Each row is a point. Examples show where two turns around zero, p and q, send a point. Write where each new point lands after one turn and then the other. Backwards means that the second turn is done in reverse. Each puzzle has new turns, and all numbers are rounded.
In the rows, zero is written as 128.

Turn p:
[108 127 126] -> [133 123 109]
[139 125  97] -> [147 109 147]
[149 116 186] -> [ 73 157 133]
[135 145 130] -> [136 144 134]
[165 109 107] -> [124 107 169]
[ 72 146 121] -> [156 128  76]
Turn q:
[152 142 138] -> [133 154 142]
[150 120 141] -> [120 138 151]
[128 131 132] -> [126 132 127]
[ 39 133 127] -> [104  94  49]
[154 106 123] -> [130 120 161]
[144 136 107] -> [154 129 137]
Where do these land?
p, then q: [ 99 105 146] -> [143  92 114]
q, then p: [173  87 125] -> [ 76 154 110]
q, then p: [ 93 172 125] -> [175 110 153]
q, then p: [134 131 108] -> [118 128 146]
p, then q: [141 145 135] -> [129 149 120]

Turn p:
[128 138 150 133 101 143] -> [114 125 138 129 115  95]
[132 123 108 107 139 146] -> [146 118 135 114 113 148]
[121 116  79 122 100 135] -> [173 153 130 102 118 121]
[ 58 132 142 114 110  90] -> [ 80 180 116  87 144 126]
[119 125 148 142 208 142] -> [ 98 107 100 165 111 187]
[161 135 144 110  91  87] -> [128 116 155 116 179  95]
[172 147 107 147 124 142] -> [164 118 152 163 124 119]
[133 109 146 150 150 139] -> [121 110  99 150 120 132]
Turn q:
[140 129  97 175 110 115] -> [136 136 152 158  83 142]
[ 79 106 125  98 117 142] -> [122 135 140  68 132 111]
[127 122 121  83 108 128] -> [119 152 107  94 136 143]
[116 178 131 169 121 133] -> [133 151 146 172 119  89]
[146 113 134 111 164 152] -> [106  99 128 127 162 144]
[145  93 157 110 100 140] -> [163 132 127 103 155 160]
[143 156 130 151 176  86] -> [117  92  96 176 108 107]
Where do these land?
p, then q: [116 141  99 139  98  82] -> [104 122  93 168 141 103]
p, then q backwards: [134 114 119 105  98 147] -> [ 91 106 138 131 122 117]
q, then p: [107 111 137 123 156 149] -> [111 112 104 108 141 147]
q, then p: [140 191 143 126 172 149] -> [117 175  87 165 145 160]
q, then p backwards: [128 125 106 138 169 155] -> [142 153 171 112 139 126]
q, then p: [118 109 126 111 124 150] -> [110 112 135 112 121 145]
q, then p: [156 119 169 122 111  36] -> [231 123 146 132 134 113]
p, then q: [136 113 103 151  99 131] -> [126 133 101 157 111 148]
p, then q: [118 128 151 136 125 152] -> [142 142 133 111 105 123]

Turn p:
[126 131 118 107  95 100 169 138 165] -> [102 139 168 135 109 149  84 133 109]
[173  90 153 169 123 145 130 151 139] -> [142  89 167 128 141 131 164  85 113]
[130 162 114 117 102 158 116 110  92] -> [139 145 110  85 121 110 142 166 112]
[166  95 140 123 173  74  85 149  96] -> [153 107 145 192 125  79 156 126 177]
[104 166 117 127 142 128 154 124 134] -> [102 134  95 126 125 125  99 133 109]
[ 88 131 130 166  98 139 122 147 145] -> [104 126 127  80 122 142 119  92 145]
[120 107 113 163 100 134 136  74 130] -> [100 108 135  99 155 169 150 157 136]
[ 87 104 135 111 164 108 141 125  97] -> [132 116  88 163  96 147 125 136 158]
[160 169 156  89 136 141  85 125 129] -> [185 153 126 124 155  83 111 139 119]
[126 123 103 107 147 153 143 138 152] -> [122 163 119 148 128 146 132 113 101]
Turn q:
[150 149  82 147  96 164  96 116 119] -> [ 85 105 135  90 122  91 118 165 113]
[141 122 141 173 121 132 131 119 171] -> [137  90 114 137 110 137 105 151 162]
[100 170 133 100 158  97 145 147 160] -> [161 145 179 120 122 152 112  85 143]
[143 119 107 151 124 145 145 153 136] -> [133 131 110 107 112 105 131 141 156]
[114 117 209 117 160 111 155 120 168] -> [162 129 127 201 110 173 113  94 152]
[ 91 105  97 129 109 173 141 101 107] -> [ 64 132 118 113 129 138 171 137 141]
[132 157 127 173 135 130 150 127 106] -> [128 129 145 135 158 103 123 152 166]
[134 150 162 113 115 117 122 171 136] -> [164 159 147 141 102 128 109 139 113]
[128 118  97 106 113 104 125 111  89] -> [125 125 129 108 159 122 166 126  93]
[110  95 138 133 161 120 105 120 104] -> [116 142  93 138 165 148 118 113 119]
[131  80 167 119 120 101 105 119 146] -> [151 113  89 155 120 168 123 128  99]
[163 153  76  75 126 141 117 132  93] -> [111 137 149  92 127  69 146 103  80]
Where do these land?
q, then p: [ 81 124 114 118 131 138 156 116 120] -> [127 128 100 121 134 160  99 122  99]
p, then q: [160 133 121 135 135 112 155 105  67] -> [168 163  92 107 130 132 161 151 142]
q, then p: [103  99 121 164  82 107 106  95 134] -> [140 151 115 141  87 149 167  84 107]
p, then q: [117  92 127 137 164  48 131 159 143] -> [122  84 108 133 126 190  97 170 166]
q, then p: [135 137 182 112 107 105  85 149 119] -> [142 107 122  96 117  70 167 123 128]
p, then q: [114 162 145 131 155 150 112 130 133] -> [126 105 132  98 153 113 125 103 112]
q, then p: [115 110 109 115 145 161 144 106 176] -> [122 148 138 103 140 190 122 144 136]
q, then p: [141 174 146 116 115 152 132 142 165] -> [152 109 167  88 132 125 109 123 153]
p, then q backwards: [151 116 121 156 130 186 140 129 103] -> [134  93  98  89  99 103 136 112 115]
p, then q: [164 133  94  98 116 121 117 149 119] -> [167 141 162 150 140 125 127 155 133]

Turn p:
[134 162 158 142 122 145 143 107 113 117 129 153] -> [139 130 130 145 137 119 104 168 107 157 138 115]
[148 155 129 194 121 136 113  99 113 128 130 101] -> [106 119 140 146  81 139  78 139  96 136 148 142]
[135 107 130 118 125 151 160 158 133  78 132 148] -> [100 117 119 153 163 130 147 155 163 139 104 115]
[131 160 129 116 116 132 147 124 163 121 155 125] -> [137 114 130 122 147 158 143 162 119 120 151 135]
[120 165 144 127 123  86 133 148 108 103 132 139] -> [147  99 119 134 163 126 110 131  95 135  99 145]
[ 60 104 108 129 118 116 158 143 121 144 134 103] -> [133  79 105  79 110 134 136 106 150 124 112  98]
[151 161 151 119 104 149 111 150 127 158 101 113] -> [119 160 125 101 151 133 101 121 122 157 159 157]
[144  91 148 159 116 124 162 134 127 121 148 138] -> [105 116  99 158 136 125 108 137 142 104 134  94]
[146 154 125 104 174 107  94 128 189 157  75 137] -> [179 189 121 141 123 168 162  92 118 142 136 171]
[145  71  57 114 116 135 164 124 120 165 102 145] -> [141 115 123 138 104  89 145 100 217 112 156 133]
[148  69 115 134 200 141 100 103 111 156 147  81] -> [113 170 186 132  77 142 118  84 149  79 112  95]
[ 93 129 119 110 128 131  58 142 116 143 143 141] -> [114 133 152  97 129  99 166  88  86 140 124 129]
[111 137 150  99 100 110 121 104 125  73 135 138] -> [130 123 114 118 143 104 146 180  99 119  91 140]
Turn q:
[167 144  83 190 121 103 169 115 155 156 151 148] -> [106 132 119 155 171 125 143 209 156  91 126 150]
[141 137 111 112 116 148 142 112 141 163  96 135] -> [154 114 153 140 131 137 154 123 158  98 131 127]
[151 149  98  96 163 102 129 122 126 151 114 115] -> [137 143 113 142 141 124 166 103 141 113 160 165]
[130  87 128 109 120 140 120 169  84  94 115 114] -> [116 117 144 132 100 103 134  95 108 177  90 140]
[123 131 161 128 160 163  94 126  98 120 103  91] -> [125 152 151 110 111 127  86  69 143 140 129 139]
[116 154  85 176 136 108 149  94 186 107 128 158] -> [111 160  90 143 144 129 138 178 132  58 116  99]
[156 125 150 107 163 106 128 155 127 162  78 140] -> [165 119  96 125 123 126 144  99 183 144 127 161]
[139 153 107 163 114  75 182  90 127 137 118 148] -> [108 107  94 144 176 159 145 160 132  78 108 152]
[111  87 156 116  98 135  91 122 139 108 155 102] -> [119 111 137 148  96 128  90 121  97 161 148  91]
[ 88 133 155 116  99 151 118 165 132 116 154  96] -> [143 146 155 121 131 145 111 123  94 179 126  90]
[128 141 136 129  96 134  96 134 116 103 154 150] -> [ 91 118 136  97 115 134 133 140 117 148 136  99]
[ 99 103 136 106 159 138 105 141  90 155 118 133] -> [159 130 136 105  83 131 121 105 117 142 131 168]
[116 120 157 115 118 162 140 119 144  92 181 133] -> [130 115 141 105 143  95  98 138  87 134 138  82]
Where do these land?
q, then p: [120 144 144  95 103  69  97 157  92 116 140 114] -> [149 111 158  95 104 101 127 120 160 137 174  83]
q, then p: [152 151 141 127  93 111 121 162 137 134 152  97] -> [138 131 144 112 121 163 117  95 128 130 157  87]
p, then q: [111 135 108 139 151 164 133 125 174 122  77 158] -> [158 123 169 142 166 143 140 179 156 112 128 132]
q, then p backwards: [164 110 114 137 169 152 103 102 152 137 105 156] -> [152  75  93 120 105 123 144  93 113 148 119 121]
q, then p: [113 110 138 159 161 189 107 113 154 102 124 158] -> [116 137 107  97 145 129 136 138  92 111 100 198]
p, then q backwards: [145 123 117 127  79 113 133 135  89 106 124 113] -> [165 103 140 158 151 128 146 109 104 119 141 145]
p, then q backwards: [132 107 158 126 171 169 149 120 140 132  92 132] -> [113 148 132 156 122 134  98 171 170 127 106 109]
q, then p: [121 107 107 115 116  76 145 148 123 118 163  92] -> [136  92 147 146 112 108  92  87 134 150 143  98]
q, then p: [ 90 153 104  94 127 138 140  77 119 147 146  50] -> [112 133 183 159 122 114  82 173  81 142 113  82]
q, then p: [142 153 127 153 174 148 149 116 131 114 124 165] -> [155 128 128 136 150 142 166 135 126 125  86 166]
q, then p backwards: [118 127 147 157  93  76 124 128 114 146 133 119] -> [132 159 139 163 125 135 153 152 158  97 121 109]
p, then q backwards: [137 115 143 113 130 153 141 109 155 130 130 190] -> [143 140  98 113 125 118 131 155 189 133 146 121]
q, then p: [119 128 115 123  98 105 121 173  83 162 154 121] -> [139 134 125 122 160 106 114 107 149 156 171  80]
